Every row gives one point. To make a cloud, some directions were put in groups of two or more. Within a group, all points are equally far from the middle, so they leave a hole (a ring in 2 directions, a hollow ball in 3). The other directions are filled evenly. Then the cloud was stretched, turned, moved and blurred a little. Count the holes, and give their numbers of directions, smallest first.

Cloud (13 x 2):
[[ 42   0]
 [ 13 -24]
 [ 37  47]
 [ 37  -9]
 [-30  -5]
 [-12  54]
 [ 32 -16]
 [ 37 -10]
 [-30  -8]
 [-19 -18]
 [ 46  30]
 [-35  25]
 [ 48  21]]
Holes: 1 (2)

Cloud:
[[ 31  38]
 [-21 -24]
 [ 19   0]
 [ 21  31]
 [ 33  31]
 [-25  54]
 [-26   0]
 [-52  23]
 [ 52  32]
 [ 12 -21]
 [ 11 -45]
 [-40 -19]
 [  9 -12]]
Holes: 0

Cloud, 21 rows:
[[-30  16  18]
 [ 55 -38  31]
 [ 38   5  22]
 [-20 -39 -10]
 [-28 -36  20]
 [ 30  14  27]
 [-23 -24  60]
 [ 16  28  13]
 [ 34   1 -30]
 [  3  41   0]
 [ 42  -3   3]
 [ 20 -40 -18]
 [-17 -27 -44]
 [-29  -4  36]
 [ 35  12   8]
 [ 40 -19 -10]
 [-17 -29 -39]
 [-20 -38 -18]
 [ 33  17  -8]
 [-40 -17  -7]
 [ 51 -50  29]]
Holes: 1 (2)

Cloud (19 x 3):
[[ 15 -27  17]
 [ -8   4 -39]
 [  3  19  -3]
 [  3 -48  22]
 [ -8 -13 -14]
 [  3 -44  38]
 [ 23 -44   3]
 [ 35   3  22]
 [ 17   8   9]
 [ 22  10 -18]
 [  5 -52 -18]
 [ 24 -34  30]
 [ 29   1 -44]
 [  7 -44 -19]
 [ 22  28  -6]
 [-19   2 -49]
 [ 21  18 -60]
 [ 32 -43 -23]
 [ 38   4   8]]
Holes: 0

Cloud (19 x 3):
[[-21 -45  14]
 [ -6 -43  16]
 [ 17  19  33]
 [-60  15 -40]
 [-26   9  26]
 [ 12  33 -36]
 [-11  17 -42]
 [ -1   4 -47]
 [ 16  13   7]
 [-43 -18 -41]
 [  7 -51  25]
 [  3  21 -35]
 [ -6  24 -31]
 [-46  -8 -30]
 [ -1  -6 -12]
 [ 12   1 -48]
 [ 14  -6   2]
 [ 26   3 -46]
 [-14  33 -13]]
Holes: 0

Cloud, 31 rows:
[[ 30  -9   0  38]
 [-20  -7  31  39]
 [ -3  41  24  11]
 [-13  43 -30  31]
 [  7  45 -13 -33]
 [  3  28  -7  16]
 [ 35   0  21 -10]
 [ 33   0  15  14]
 [-23  45  28  -6]
 [-60 -16 -33  -2]
 [-38  16  -5  -1]
 [  9 -14 -43 -22]
 [ 33  15 -24  34]
 [ 11   7  -7 -24]
 [-19   2 -25  -3]
 [-25 -22 -39  -7]
 [-10 -39   1  34]
 [  7  29 -24  -9]
 [-37  55 -37   9]
 [ -6  41  31  -9]
 [ 31   0  20  12]
 [-49  30  -5  26]
 [  7  27   3  21]
 [ 39 -32  16  12]
 [ 29  18   5  42]
 [ 16  -7 -37  -9]
 [-25  15  22  35]
 [ -3 -28   2  53]
 [ 23 -15 -14  19]
 [ 27 -43   1  43]
 [  5 -39  -2  38]]
Holes: 0

Cloud (29 x 4):
[[ 35   5  12   5]
 [ 44  26  26 -12]
 [  2   0 -33 -22]
 [ 17  19 -39 -49]
 [-53  37  32  13]
 [ 25 -50   4  31]
 [  4 -38  53  35]
 [ 41  14  32 -16]
 [  9 -33  28  27]
 [-49 -36  16  45]
 [ 13  -6  18 -30]
 [ 23 -24 -52   7]
 [ 17 -53 -44  -1]
 [-19 -16 -15 -48]
 [ 19 -24 -46  -5]
 [ 38 -42   3 -11]
 [ 29 -19  44  26]
 [ 47 -48 -28 -41]
 [  9  -5   0 -46]
 [ -3 -53 -36  -3]
 [ 24 -56  30 -38]
 [  0 -34  26  20]
 [ 30 -25 -29 -12]
 [-14  12 -18 -48]
 [-25   1  30  18]
 [ 31   0 -24 -52]
 [ 50 -14   9  -8]
 [ -4 -42  -8  34]
 [-50 -30 -20 -12]]
Holes: 0

Cloud, 56 rows:
[[ 20  39 -15  26  28  29]
 [ 18   0   7 -32  10  16]
 [ 12 -25  30  18  34  -6]
 [ -6  30 -41  17  34   1]
 [ 24  -7  -1 -50  -3 -18]
 [-19  48 -21  -6 -30 -29]
 [ -6  12   4 -13  18  60]
 [-19  13  -9  18 -41 -20]
 [-15  36 -22  16  35 -13]
 [-16  26 -36  38   3   4]
 [-31 -20 -14  10 -14   1]
 [ 41   9  11  23   5   9]
 [  9  17  10   1  15  53]
 [ 45  -9  35  21   6  17]
 [ -7   6  35 -26 -33  23]
 [ 25 -18  -3 -28  21  14]
 [ 31 -10 -31 -16 -26 -12]
 [ -3 -16  31  22   3 -41]
 [ 14  20 -10  15  25   6]
 [-12  -8  23   3 -32   9]
 [-16   6  14  45  12  11]
 [ 18   2  -5 -28  16  37]
 [-28  -5  10 -24 -26 -28]
 [  4 -19  13   5 -19   5]
 [ 17   6   1 -40  47   0]
 [-12 -17 -17  -2 -30  12]
 [  4   6  -3 -31  22  -1]
 [ 32  24  32  13  12  30]
 [-12 -20 -12  20  27   8]
 [  3  37  17  45 -38  19]
 [-12 -11   5  -2 -31 -39]
 [-33  26   4  -6 -21 -28]
 [ -8 -10 -28  28 -39 -25]
 [ 30  26 -12  -9  31 -19]
 [ 38  -4 -20  25  27  42]
 [-38  47  44 -21 -39   5]
 [-25  39  12   8  -7  37]
 [-20  17 -21  -3  -5  39]
 [ 42  -9  26   7  15  -5]
 [  3  26  24 -10 -21  -7]
 [ 10   4  32   5 -35  20]
 [ -5  15 -40 -17   8  -7]
 [ 30 -19  39   7  -8 -35]
 [-25 -12 -27  17  -5 -17]
 [-20  15  39  47 -29  -2]
 [-22  36  45  -3 -38  -4]
 [-32  -1 -37  48  13   3]
 [-18  23 -21   0 -37   1]
 [-18  24 -15  19 -26  30]
 [ 40  -5  22  -4  27 -30]
 [ 17  34 -16  26 -24   4]
 [ 25   2  25 -54 -19 -10]
 [-19  31  26   3 -19 -21]
 [ 23  28  21  26 -14   8]
 [ 15  -9  23 -27  29  11]
 [ -3 -10 -14 -32  -1  -8]]
Holes: 0

Cloud (52 x 6):
[[ -5  25  31  27   2 -20]
 [-25  19 -24   7   6 -33]
 [-31  15   6  36   5  37]
 [-43   0 -30   9  -6  10]
 [  6  37   7   6 -32 -12]
 [  1  -6  28  32 -38   3]
 [-14  38   5 -15  25  21]
 [ 11   2  18  24  44  19]
 [ 23  14 -36   4  34  -6]
 [ 33 -13 -31  24  -5  23]
 [ 36  34 -20   1   0   5]
 [ -4   7  11   3  -2 -37]
 [-39   6  28   0  -3   9]
 [  8  45 -19  20 -14 -14]
 [ -8  21  26  -2   6  45]
 [  0  22 -23  24 -10  48]
 [ 33  16 -13  49   8  16]
 [ -8  15   1  60   0 -13]
 [ -5  29 -26  38 -13 -23]
 [-35  15 -10  43  13  -1]
 [-27  14  28  -3 -26  21]
 [-25 -30 -10  20  -9  26]
 [ -4  26 -10   0 -42  -6]
 [ 27  -7 -34  15  -6  34]
 [ 18  37 -28  16 -19  23]
 [-41  -2 -24  18 -13  18]
 [-21  41 -10 -17   4  30]
 [-34   9   7  35 -10  35]
 [-20 -15   4  43  13 -16]
 [-22  23  -3  46  24  14]
 [ 14 -31   8  12  -3  44]
 [ 18  41  14   8 -20  -3]
 [ -6 -30   7  28  28  -5]
 [-28  -4 -10  44  11 -14]
 [ -1   7  12  -5 -41  -7]
 [ -3 -17   3 -31  -6  23]
 [-17  13  -6  39 -30  34]
 [ 37   0  -4 -10  10 -13]
 [ -3  10 -21  40 -36  -3]
 [ 28   5 -39   9  25 -10]
 [-14  14   6  38 -20  44]
 [ 31 -13   3  27  -4  45]
 [ -1 -11   5 -21 -30   6]
 [ 28  -4 -36  -8 -12  10]
 [-35   1 -15 -23   8  -8]
 [-25  18  24  36  20  21]
 [  8  34   3  -8  37   3]
 [ 29  23   9 -12 -12  30]
 [ -8  27 -31 -12  16  39]
 [ -6  11  20  24  36  35]
 [  4 -33 -14  24 -21  25]
 [  1  -7 -18  47 -16 -21]]
Holes: 3 (2, 2, 2)

Cloud:
[[-13  12  25 -15  42 -21]
 [ 22   1 -38   6  -4  26]
 [ -2   5 -28 -56   6   1]
 [  7  -3 -31  -3 -36  21]
 [ 16 -22  -3  22  14  13]
 [ 30  22 -22   6  11  20]
 [ 16  20 -33 -24  -6  36]
 [ 17  42 -28  -7   1  30]
 [ -5  29 -32 -20  40  -7]
 [-18  24  21   3 -14  27]
 [  7  19  21 -37  24  -1]
 [ 28 -11 -41   0   0 -29]
 [ 17   5  17 -34   1  30]
 [ 19  28 -39 -26  14  13]
 [-25  -5  25 -21  23  29]
 [ 35  -2 -24  23 -21 -29]
 [  0 -26   4 -27  32 -27]
 [  1  -3  -7 -60   7  -1]
 [ 30 -26 -15  28 -16   0]
 [  9  20  13  -5  27 -22]
 [  3 -40   6  23   5  -4]
 [  9  33  20 -26  -7  16]
 [ 10  22 -43   9 -11 -29]
 [ 26  17   2  17  -8 -24]
 [  3  48 -16 -38   3  20]
 [-29 -20  11   4 -13  -6]
 [-12  11   9 -58  32   1]
 [  5  43  -9 -16 -25  16]
 [ 18  -6   2 -15 -40   0]
 [ 33 -16 -24  -7   4 -21]
 [-17  -2 -40 -29  28 -11]
 [-19   3 -36 -30  35  -7]
 [ -5   9   8  40  30   8]
 [ -8 -41   4  17  25 -19]
 [ 29  12  -6  23 -15 -25]
 [-25  27 -15  32  10   7]
 [-27  29 -23 -21  43  -1]
 [ 15  -4 -10 -26 -40  11]
 [ -7 -22 -29  44   0 -17]
 [-21 -19  24  21 -12 -10]
 [ -4 -28  17  10  29   8]
 [ -5  22  24 -23  21 -17]
 [  5   6 -20  57 -16  -4]
 [  4  20 -16  22  17 -40]
 [-24 -22  10 -42  32 -12]
 [  6  18  12 -18 -19 -15]]
Holes: 3 (2, 2, 2)
